Each row is a point. A path goes straight from each point to the next, and from the last back to the first. The post is the endless flat space through its rows: a point in 2 columns, a line in 3, a plane in 4, and so on, so that a path can go around it. Count how often the path circles the post. Going back the other way cancels.

Post (2 x 3)
[[  7  34  -2]
 [-18 -22  -3]]
Path (32 x 3)
[[  9   4  57]
 [ 38  -5  25]
 [ 14  -9 -22]
 [ 32 -48 -33]
 [ 31  18  20]
 [ 34 -51  47]
 [ 38 -42 -19]
 [ -8  -3 -41]
 [  6 -35 -17]
 [ 47  27  37]
 [  0  32  33]
 [-24  18  30]
 [ -4 -39  26]
 [ 11 -91   2]
 [ 10 -15 -37]
 [-28 -11 -20]
 [ -9  90   5]
 [-38  20  35]
 [-33  23  26]
 [-29  27  -5]
 [-30 -26  29]
 [ 21 -21  44]
 [ 10 -83 -31]
 [ 15  -8 -13]
 [  9 -19   6]
 [-14 -62  45]
 [-40  52  25]
 [-34  59 -21]
 [-16 -16 -51]
 [-20  22 -72]
 [ 21 -18 -16]
 [ 37   4  16]]
Times around: 0

Post (7 x 8)
[[ -6   0   5  -6 -18  13  31 -25]
 [-16 -42 -19  -3  -9  24   0   7]
 [-10 -10  -8 -20 -11   9 -23  -6]
 [-19  31 -17   6 -14  -5   9   1]
 [  1  21 -20   9  17  -5  22 -20]
 [ 14 -79  33  15  -2 -28 -22  18]
 [-12  26  21   2  38 -84  52  -2]]
Path (25 x 8)
[[ -22   -6   -7   14    9  -13   38   -1]
 [ -35   10   53  -23  -50   25   36  -34]
 [ -79   15  -28    1    1  -56   28   53]
 [  30    4   -1   27   18  -60   34  -11]
 [ -58   -9  -20   -2  -28   -5   50   46]
 [  19   -4   50   19   -5  -44  -40   15]
 [ -47  -41  -77   33    7   76   -7   18]
 [  -9   -9  -33   56   21  -32   53   -7]
 [   0   10   17   22  -18  -18   77  -31]
 [   1  -26    0   13  -23   -7    7   -4]
 [  12  -20    3   -5  -34   14    1   13]
 [ -80  -34   18  -48   -4  -26   48   52]
 [ -20   40   35  -10  -51  -11    4  -18]
 [ -58   38    9  -22  -24  -26   31   -5]
 [ -32  -23  -24  -36   -6   14   23  -32]
 [  16  -19    6   29  -31  -17   17   18]
 [   9 -121    3  -12   32    3  -15   26]
 [  16   45   66  -22   -3  -47   24  -44]
 [  12   11   33   27    5  -28   65  -45]
 [ -17   43  -37   61    6  -75   -3   19]
 [ -15   22  -25   27  -21  -16  -12   -8]
 [   7   -2  -18   -9    0    5  -33  -46]
 [  32  -11   -7   35   -1  -31   44  -12]
 [  11  -17   37  -34  -32  -16  -48   11]
 [   8  -20   57  -25   -2  -15  -26  -14]]
Times around: 4

Post (11 x 12)
[[   0  -16  -11   16   14   16    5    4   15   36  -14  -16]
 [  -2   35    5   12   39  -32   14   14  -11   -8   10  -28]
 [   5  -23   17 -116  -17    2  -24   18  -30  -23   46   46]
 [ -12    6  -32   20   16  -25    5   42   38   -2  -26   -8]
 [   9   -1  -61   15   28  -12   20  -31   32   17    4  -21]
 [ -20  -72   -5  -84  -43   13   13    0    0  -28   46  -18]
 [ -23  -15  -36   32   33   20  -21    5    5  -22   -7  -27]
 [   1   19   27    8   26  -20   -9  -12    9   -2  -27   -7]
 [ -19   22  -14  -38   -1   44   37   18   17  -13   -6    7]
 [  22  -43   -8  -52  -65   24   -9    7  -27  -35   53   28]
 [ -14   -6  -23   17   39   -8   45    1  -17   11  -49   10]]
Path (26 x 12)
[[  -7   -3  -22  -24  -34   55   -7    5   12   13    9  -13]
 [  26  -18   23    1   46   32   35  -19 -111   24  -50   46]
 [ -46   -3  -80  -21   21  -14   14   19   -3  -46  -12  -14]
 [ -64   -7   20  -26   35  -29  -10  -24   38    3  -25  -40]
 [ -23   28  -48   20   34    3   40   27   17  -38   11  -11]
 [  28   -9  -51  -17  -42   51   50  -14  -14  -28   19   51]
 [ -14    4   -3    3   -1  -44   12   36   10   -4   58  -12]
 [ -16  -24    2  -20  -23   37   12  -12   38   36  -31    2]
 [ -39  -29   40  -37  -14   34  -31   11  -25  -73  -17   35]
 [  -5  -13  -34  -32   37   39    4   25   11   12  -37   56]
 [ -30  -37   46   34   42  -27  -63    3  -34  -15   12   -5]
 [   3   48  -76   -8  -36  -54  -61   89  -11  -41   50   72]
 [ -13  -29  -70    3  -15  -10    7   12   21    6   32  -31]
 [ -10  -33  -33   13  -25  -10  -36    0   -4  -25   54   -6]
 [   1  -68  -70  -41  -49   27   44   19   28   -6    6   38]
 [  -9  -23  -42  -90   48   26   85  -33   19   11   11  -43]
 [  -7  -13  -61   11    7  -68  -16   21   45  -34  -18  -26]
 [ -11   16   73  -61   -3  -10    5  -28  -65  -20   17   23]
 [ -47  -27   30   28   13  -36  -17   91  -30  -47  -37   25]
 [  24  -33   14   -7  -13   20   55   51  -15   11  -41   61]
 [  17   56   34  -41   20   -8   47   41   -5  -21   24   40]
 [  -5  -39   42  -18   -1  -49  -40    2  -26   -1   26   31]
 [ -32   48   -3  -30   41   16   25  -50   -5   40  -28  -17]
 [  33  -12   24   17  -18    1  -42  -46  -27    2   -1  -42]
 [   5   15  -46  -61   12  -44   32  -25   31   52   36  -15]
 [ -42  -37  -41   -6   -8  -16    8  -11   54   -6   13  -65]]
Times around: 1

Post (17 x 18)
[[ 38 -29   1 -32 -13  37  14 -16 -17   5 -31  -4  12 -25  -3   4 -11  19]
 [ 41  43 -30 -25 -20 -44  -7  11  44  20   1  12  -6 -14  -3  -5  62  36]
 [-25   4  -7  23  26  29  49 -36 -28  31   1  -1  -1 -15  43 -13  17 -15]
 [ 22  35  38 -43  -2  30   3 -46 -38  23  20 -15 -12  -5  24   1  -4  -3]
 [-16  13 -39 -22  -6 -45   9  12  47 -26  36   5  26 -34  14  48  38  -4]
 [ -5  61 -22   9 -27  17   8  37 -19  15  16   0  -5  -8  30 -26  -1 -19]
 [ -8   0 -63  -2  51  13  -5  40  46  14  26   4 -34  42  48 -62 -14 -38]
 [ 21  51 -17  45   0 -25  21 -19  17  -1  45  18 -12 -20 -37  -9  43  15]
 [-13   8 -53 -30 -18 -36  22 -22  16  -3   0  30  20   3  19 -27  19  41]
 [ 57  53  -6  33   2 -36 -49  -1  43  -2  28 -69 -49  -9   5 -33 -47 -19]
 [-26   2 -13  -4 -18  14 -21  -8 -11  17  19 -84 -19   8  13   2 -21  25]
 [-56 -25  63 -10 -59   9   9   3 -39  36 -11 -25  10  73  34  26 -95   5]
 [-77 -19  42  -1  11  -7   7 -10 -23  -7 -19  16  28  36  -4 -22  -2 -14]
 [  6 -30 -42   3  41 -25  20  17 -16 -42   7  34 -25 -14  41  46  36   6]
 [-29  -6 -50 -46  79 -34  30  21  18  20 -14  11 -27  10  -5  -4   2 -20]
 [-14  12  14   1   4  31 -10 -30 -25  23 -28  14  20  35  37  -8 -40  27]
 [ 14 -24  35  -8  38  51 -42 -24 -61  53   3 -27 -10 -36  44 -28 -58  18]]
Path (29 x 18)
[[  17    8  -36    0   -2   58   14   55   60    9    2  -55  -47   54
    35  -22  -32  -56]
 [   8    2  -76   25    6   31  -24   43    2  -27  -16   11  -25   -6
     9  -10   46   47]
 [ -72  -43  -83  -48   25  -33   18   -1    1   20  -11   28   40  -40
     0   25    0   -1]
 [ -11   -1   -6  -50   -6  -15   -7   57  -32    3   35  -47  -34   -2
    46   30   31  -23]
 [  -6    1   18   12  -65  -47   21  -21    2  -28    8  -78   13   28
     2   22  -45   23]
 [ -21  -50  -16  -45  -11   11   -3   23   -2   10   -5  -46  -32   38
    48   46   -6   85]
 [ -57    4   -3   -5  -57   28   85  -13    8  -13    5   18   33  -60
   -16  -38   23  -44]
 [ -17   -5   22  -29  -54  -24  -50   55    6  -21    1   15   42  -29
     6   30   18    0]
 [  -4   44  -32  -49   15   -6   31  -25   18   77   46  -13  -31   -3
    22  -28  -25  -13]
 [  69   22  -25  -79  -20   79   31  -20   31   36   30   -2  -44  -11
     6  -32  -41  -48]
 [ -32  -32  -34   -3   19    3   28   41  -22   -9   15   -1  -11  -62
    27   40  -87 -108]
 [  56   11  -65  -44   40   23   83   -2   24   27    8  -21  -39   -4
    33   15    6  -62]
 [ -27   -7   12  -34   19  -22   24   27   14   24    9  -35   -3   15
    30    8  -16  -38]
 [  -6   -8    6  -26   34    1   60  -22  -43    6   -1  -15  -59   38
    16   39  -19   35]
 [ -63    6  -23  -46   26   -3   13   11    0   15  -36  -12  -28    9
    40   28  -23    6]
 [   7  -62    7   -6  -27  -13   29    6   35   18   15   34   11  -32
     1   39   10  -31]
 [   8    5    1  111  -17  -26  -55   -3   39  -41   13    1   23   40
    71   50  -20   13]
 [  82  -17   11   -7   28  -12   -9   18    7    9   22   -8  -42   -2
   -56  -57   27   26]
 [  18  -20   -6  -50   30  -22   44   -8   24    5  -22  -43  -20  -11
    -8  -12   39   20]
 [  62   11   -4    4  -42   53   -2   33  -12   40  -11   45   27  -95
   -49  -20    4   60]
 [  -1  -43  -57   45  -18    7  -37   26   36   32    5   55   15   -3
    28  -36  -22   40]
 [ -25   -8    1   37  -39  -69    6   -1    1   13    6  -12   14    5
    41   12   24  -13]
 [  25    8  -58   50   37    6   24  -25   48  -39   14   20   -8   45
    11  -73   -5  -29]
 [ -16  -28  -24  -11  -45   56   18   76   -4   20    0  -24   48  -37
    14   27   22   41]
 [  14  -36   28  -19   59  -10  -38  -17  -44    3   -5   33  -33  -39
    22  -18   46   73]
 [  17   10  -31    9  -23   -1   16   26   11   19   28   52  -13  -12
     1  -13   28   12]
 [   7   30    8  -12   95  -35   14  -33  -25   36   16   20  -25  -52
   -20  -34   -5  -43]
 [ -12  -20   -7  -75   93   25   31  -11  -44   86  -22  -50  -22   15
    17  -19   13  -22]
 [ -88  -62  -51   29   73   35   43   56  -36  -32    0   -4   -4   29
    20  -32   -9   -3]]
Times around: 5

Post (17 x 18)
[[-50 -22  31 -15   8  20   9   0  -8  47  11  21 -21  36 -17  32  24  22]
 [-56 -27  71 -51 -38  40  13  27  11  20 -68  12  26 -10  47  24  17  -7]
 [-30  18  46  27  16   7  -4 -31   2  -5 -35   4   3 -10  10   9  20   8]
 [ -7  22   3 -11 -47  49 -14 -45 -54  -2 -41  16  51 -18  15   5   8 -58]
 [ 51  10  14 -20 -18 -39  57 -34 -13  11 -21   3   1  48  -1  18 -15 -42]
 [-12  -9  15   1   8 -15  -2  37 -23 -22  -8  56  25 -44  26  -8 -27  25]
 [ 11   3 -11 -38  13 -25  14  -3  23  66 -51 -15 -20   4  19  10  15  -4]
 [-22 -30  10  30  21  16   5  13  -7 -23 -33 -13  28  15   8 -35 -12   9]
 [ 89 -22  -2   2 -19   3 -43 -27   7 -17  28  32 -32  29  -9  10 -69 -34]
 [-17  38   5  10 -13  23  36  17  19  11  11  -8 -34  20  -2 -39  -9  25]
 [ 24  -1  48 -17 -24 -15   6   5   8   7 -34  -7 -32 -26 -41  30   5   6]
 [  4 -36   5  20 -13   5  25  67  11 -16 -11 -17   4 -57  56  12 -21  -7]
 [-22 -22  43  30  22 -13   1  18   4 -16  14  11  47 -18 -19   6 -57  49]
 [ -5  33  -1 -24  -3   4   4 -52   3  16 -28  19  37  58 -40  57  40   2]
 [ 31 -14  31 -44  12 -51  12   0  11 -26   9 -25 -70  19 -32  25 -47  16]
 [ 29  20 -28   9  49  23   4 -13  -5  -6 -30  40  25  -7  14  19 -43 -43]
 [-10  10  11   5 -10  10  -8 -20   3 -16  31  51  44 -44  -2 -26  -7 -18]]
Path (28 x 18)
[[ 48 -26  22  16 -36   9  10  -2  -5 -13   8  29  31  12  18  10 -23  12]
 [-14 -10  41  15  44  34  21 -16  62  30  -8  21  52   0  20  -3  43 -18]
 [ 31   9   4  27 -21   7 -32 -31 -17  -1  24 -31   9  79 -23  46  -9   6]
 [-61 -12  22 -19 -29  38 -23  25 -54  -4  46  55 -28 -34 -12  84 -10  -1]
 [ -8 -28  32  73  37  -5 -27 -15 -14 -18  -8 111  40 -16  -2 -18   6  22]
 [ -4 -13  34 -12 -40  38  -1  18   9  12 -23  22  15 -18  -8   0   2  60]
 [ 43 -72  34 -54  -9  30 -23  46  17  26  22  38 -18  33  17  40 -61  28]
 [-41 -17  12 -33  41   5  21  28 -62 -46  29  35  19  20  17  53 -56 -10]
 [-23  -7  70  -2 -73 -81  30  -4  -1  44 -10  20  69 -88 -16 -75  19  10]
 [ 18 -47  -4  27 -20  -5  16  55 -55 -11   0   7 -22 -36 -13  -3 -37   4]
 [ 11 -26  18  17  29 -12 -15  10 -15 -12 -28  26  12   1 -17  29 -29  62]
 [ 61 -10  84 -53 -57  -7   1 -53  18  51   5   2  34   9  -8  37 -71 -29]
 [-16  11  -1  39 109   7  -6  -8  56   5  -6   0   9 -33  42   3 -23 -49]
 [ -7  57 -10  40  39 -63  60 -38  55  -6  12 -14  19 -25  17  -8  22 -66]
 [-19   6 -36 -15  34   8  41   5  23  48 -45  44 -13 -59  49  21  -5 -58]
 [ -3 -32  31 -54 -69  13  -7  -8 -36  26   9  68  17  21 -19  20 -11  45]
 [ 19   9  36 -57 -53  34  -7   3  -8 -81  -7  -5 -20  49 -32 -19 -21  33]
 [ 79 -43   9  46  34  29 -37  13 -50 -26 -36  10 -30   3  20  24 -14 -62]
 [-26 -23  38  68   7  47 -38  14  42  16 -59  -3  47 -21  30 -22 -23 -10]
 [-48 -10  40 -61  30  29   2 -16 -12  26 -22  40 -61  82  28  79 -57   0]
 [ 45 -25 -15 -30   3   0 -36 -26 -35  13 -52  67 -17  12  34   2   8 -12]
 [ 12 -20  36  33  37 -16  15 -44 -45 -15  10  57  83 -34 -52  12  27  -8]
 [-55 -39  60 -45 -42  72 -14  86 -12 -22  -4  13  60 -21   0 -22 -93  53]
 [  1  -2 -18  31  16  41 -43  21  42  -2  24  18 -14 -23  -2  41  19  46]
 [-23 -48  59 -23 -36  31   0  28 -22  16 -49  48  25 -45  52  49 -29  27]
 [-50  24 -12  37 -21   4  62   8   5  35 -32  24  70 -15  37   2   4 -29]
 [-54 -12  16  14 -38  52 -35   1  33 -19  42  27   6  16 -11  40  25  -6]
 [-64  14  10 -10  15   8  11 -68 -88  -6   5  45  33  11  -6  11 -35 -31]]
Times around: 4

Post (17 x 18)
[[ 23 -10  -9  -5  33 -26  10  35  30   6   9   4 -36 -11  20 -24  28  33]
 [ 18   4  -3 -22   1  58  -7  -1 -52  11  20   2 -23 -27 -16  31 -10   1]
 [-16  23 -16 -47 -32 -31  10 -18  47   6 -19  -4 -45 -17  70 -40  24  42]
 [-24   0 -44  19 -14  26  29  20   3 -24   0 -48   5  30  49  -9  -4   1]
 [-24 -19 -48 -19  -9 -37  39  -8  22  12 -22  15 -35 -19  36  -6 -15  10]
 [-27 -48  -3  -9  -7  41   9 -45   2 -46  24   4  16 -10  -2  16 -12  13]
 [ -7 -12 -29 -27   4  10  21  -3  19  -3 -11 -19   7  43 -15  35 -24  60]
 [  9  31 -19  -6 -52 -40  23   9   7  -7   4  36 -31 -16   8 -22  48  20]
 [-33  -8  -9 -39  -8  35 -19  16 -16 -32  -7  -2   8 -33 -35  23  10   2]
 [  3 -24   5  19 -31  -1   3   2  45   5  -8 -15 -19   1  10   7 -22  29]
 [  1 -14 -56   2 -14  27  -3  -4  30  13 -26   8 -31  13  16 -31   2  56]
 [  0   7   3   6  22 -14 -36  -1 -51  11  12 -12  31 -15 -51  -7 -31 -29]
 [  2 -12  28 -34  10  31   5   2  -7  25  28  20 -13 -16 -80 -25 -20 -55]
 [ 22  14   9  -9  11  35   1 -17  -2  14 -26  16  29   3 -39  21  19 -28]
 [ 25 -15 -25  -6 -16  -7  19 -10  31 -31 -29 -45 -73  14  -2   7  10  25]
 [ 11  14 -11 -31   7  45 -11  12   8 -57  -9  34   2   0   2  21 -39  16]
 [-15  13  28  -6  12   3 -48  -6 -26  31  40  14 -29  -2 -64  19   0 -48]]
Path (24 x 18)
[[ -31   15  -10  -27   -7   -1  -37    7  -28  -26    9  -13   31    2
   -13   -1    6   -1]
 [  42  -15  -26   29   73  -53   49   10    5   51  -21  -71   14   49
    41  -45   21   -1]
 [ -43  -15  -18  -54    8   22   26   36  -27  -30   23  -25  -23    1
    16   31  -67   69]
 [ -21    4  -33  -37   60  -16  -20   24  -26  -22   36  -51  -80  -32
   -21   90   14   23]
 [ -22   28  -41    0  -43  -15   13   -8  -29  -20   -1   20  -16  -26
    10  -66    2   15]
 [   9   39  -51   24   34  -54   40   27  -24   33   15   38   25   18
   -27    7  -62    8]
 [   4   27  -27    6  -29    7  -40   21   17   -7  -25  -48   21   15
   -25   12   -2   46]
 [   2   12  -21  -58   -8    7    9  -43  -20  -14   15   11  -52  -32
   -27  -12  -20   -4]
 [   9   30  -26   34  -26    3   27  -20   25  -10  -42    2   53   37
     1  -12  -18   21]
 [  53    8   62  -50  -33   46  -18  -13    7  -74    5   40   15   -7
   -14  -45   51   75]
 [ -51    1  -28  -10  -39  -46   28   13    2  -18  -11  -41  -50   74
    -4   37   42  -15]
 [  16  -20   -3  -37  -36   69   70   -8    3   48  -10   11 -121  -16
    14    7   17    5]
 [   5   11  -51  -28   19   -7   48  -26   39  -22  -21    2  -54  -11
    15  -33   11   31]
 [  29  -46   -3   27  -23   70    2   22   10  -81   44   30  -19  -20
   -48   52  -60   -8]
 [  -9    0  -17   30  -37   22    0    6  -13   11   -7  -38  -10   17
   -18    3  -39  -63]
 [ -50  -35    2  -13    3  -23   -3  -50   24   60    6    2   12  -23
    46   -5  -17   -9]
 [  41   33  -36  -31  -30   36   12   -7  -14    8  -20  -47  -20  -16
   -14   53   17   15]
 [   4  -23   -3  -11   12   -1    4  -20   14   51   38   22  -28  -38
   -60  -10    2  -38]
 [   3  -22   14  -34  -17   47  -18   -5   24  -60   48  -65  -42    0
    12   -1   -4   77]
 [  30   23   17   -7   37   16    2  -22    1    4    5   -8  -19   23
   -32   19  -15   30]
 [ -47  -52  -18    6   24   25   23   11  -44   11   14   48   -1  -27
   -30   37    1  -18]
 [ -27  -23   -5  -31  -23  -20   56  -11   31   -2  -34   -2  -29   46
   -12   36   20  -62]
 [  -3  -43    1  -40  -13   -3    7    1   23  -32   33  -16  -24  -52
   -30   12  -12   28]
 [ -26   -1  -41  -23  -11   88   10   28  -51  -11   51  -27  -63  -39
    34   39   25   -3]]
Times around: 0

Post (17 x 18)
[[-11  69   7  20  17 -62 -18 -20  14 -11  36 -19  31  41  16 -80 -17 -26]
 [-17  24  59 -36  39 -56 -26  -5  14   4  16 -26  10  34 -29 -48  30   1]
 [  8  39  24  11   3 -52   8   0  40 -24  -3 -37  31   4 -35 -53 -23  44]
 [-31  28 -64   5  -7  32 -67  33  -2  11  37  -1 -12 -18 -24 -44 -11  35]
 [ 41  70  21  24  13 -11   0  22  24 -18 -28  -6  36  26 -19  -2   7 -49]
 [ 29  -8   2  42 -49  28 -14 -21  11  49  37 -31 -23 -24 -27 -40 -12  38]
 [ 38 -32 -36   9   6  29  33 -11 -30  23 -21   3  -4  -1 -10  59 -29  13]
 [ -6  26 -26 -23 -50  28 -27  23 -27  -4  48 -45  22   0 -15 -48  10  33]
 [-13  35  13  14 -19  25   3  -2 -49  22 -28  48   0   4   3  27 -13   4]
 [-19  -6  -9   0 -31  26 -24   1 -20   4 -11 -18  -6 -24 -30   4 -40 -19]
 [ 15  25  30  33  -3 -48  11  11  38 -27  -9   7  21  69 -40 -12 -29   8]
 [ 14   7 -35  -6 -36  51 -14 -28 -26 -36 -22  35 -20 -19   5  40  -6  18]
 [ 19  -9 -17  20 -30  29  16  23 -19  13 -85   4 -25  15  12  23   2   1]
 [ 28 -26  24  22   3  -9  65  13  43 -10 -27  50  21   2  -2  24 -16 -40]
 [ 32 -42  14  57 -14  22  17  11 -63 -10 -55  10 -16 -20 -22  37  16 -14]
 [ 28  21 -20   0 -25  62   2  28 -42  -5  10  14 -49 -30   6  35 -34  32]
 [ -9  34  15  58   2  -9  22  20  58 -35 -12   3  24  28  15  48   4 -21]]
Path (27 x 18)
[[ -8  12  -7  20 -14 -39 -10   7  41 -29 -26  48  21  42  18   5 -17  42]
 [  7  41 -31  13 -13  38 -87  21 -11  -3 -81  28   5 -18 -48 -39 -15 -28]
 [-93  37 -28 -35  38  23 -47  45  44  20  34   9   5  33  41 -55  48  13]
 [ 67  31 -11  -7   3 -31  54 -15   7   9 -50 -70  -4   5 -25 -25 -50  26]
 [  9  42   7  34 -13  -1  -3  18  16  51 -67  13   0  53 -20 -66  41 -56]
 [-50 -37 -43  64 -12  29   7  21  60  33 -38   7  18  21  -3 -33 -61 -45]
 [ 11 -38 -48  68  31  29  -3 -15  -4 -12 -43  52 -13  17 -26  24 -39  -4]
 [ -9  21 -30  42 -37   8  31   0  76 -25  15 -12 -14  18  24  16  -3  -5]
 [  5  53   4   6 -23  25  -1 -14 -75  57   2  51   8 -36  22 -25  -9 -82]
 [ 68  32  -7  23 -69   6  38  69  17 -32 -66 -10   4  60   1 -10   1  45]
 [ 44   2  37   5 -55  47  -9  29  41  58 -35 -40 -30 -43 -60  19  41 -11]
 [ 38  36 -48  56 -35  42 -10   2  -7 -14 -21 -21  -3  28 -60  21  -2  -9]
 [-21   7  20  25 -32 -12  35 -48  23 -66  26 -32  36 -28  13 -28 -13  -9]
 [ 49   0  33  78 -77  43  43  62  56  29 -59 -23 -29  -6 -15  14  34   7]
 [ 31  39  38  57 -70   9 -53  18 -30  10  16 -40   3 -27 -26 -66  29 -65]
 [ -3  14  49 -52 -15   3 -29 -29 -44  10  -1  26  -8  43  -6   8   1  41]
 [ -5 -49   3 -42  29  27  45 -24   8  24  55  45  24  -4   3   1 -68   9]
 [-27  84  -4  41 -12  74  10  -2 -40 -18 -22  53  32 -44   5  81  -7 -32]
 [-18   3 -21  39 -53  -3  -3 -15   4  -2 -25 -36 -25 -12 -35 -18 -55  32]
 [ 21  38   3  21  24 -22   0  12  -6  20   9 -10  -7   6 -55 -27 -15   6]
 [ -2  37 -22 -34  23  -7 -20  15  -6 -36 -44   4 -18  -2 -48   0  -2  73]
 [ 22  61   8 -25  14   9 -57 -10  46 -29  76  18 -55  30  -4  34   7  28]
 [ 30  64  86 -23 -42 -19  24 -55 -18 -33  24 -16  18  45  15  27  -7  38]
 [ 37  39 -43 -20  17  32 -15  -6 -15 -25   9  32 -29   2 -10  17 -59  80]
 [-45 -14 -20 -30  37  38 -48 -18  -5 -74 -11 -21  12 -21 -55  36  28 -21]
 [-73  48  14   0  -8  -3 -35  10  21  38 -11   5 -11  29  -6  -2  47 -19]
 [-18  21 -46  51 -31  -2 -44  22 -44  16  23 -27   7 -49 -26 -30   3 -40]]
Times around: 3
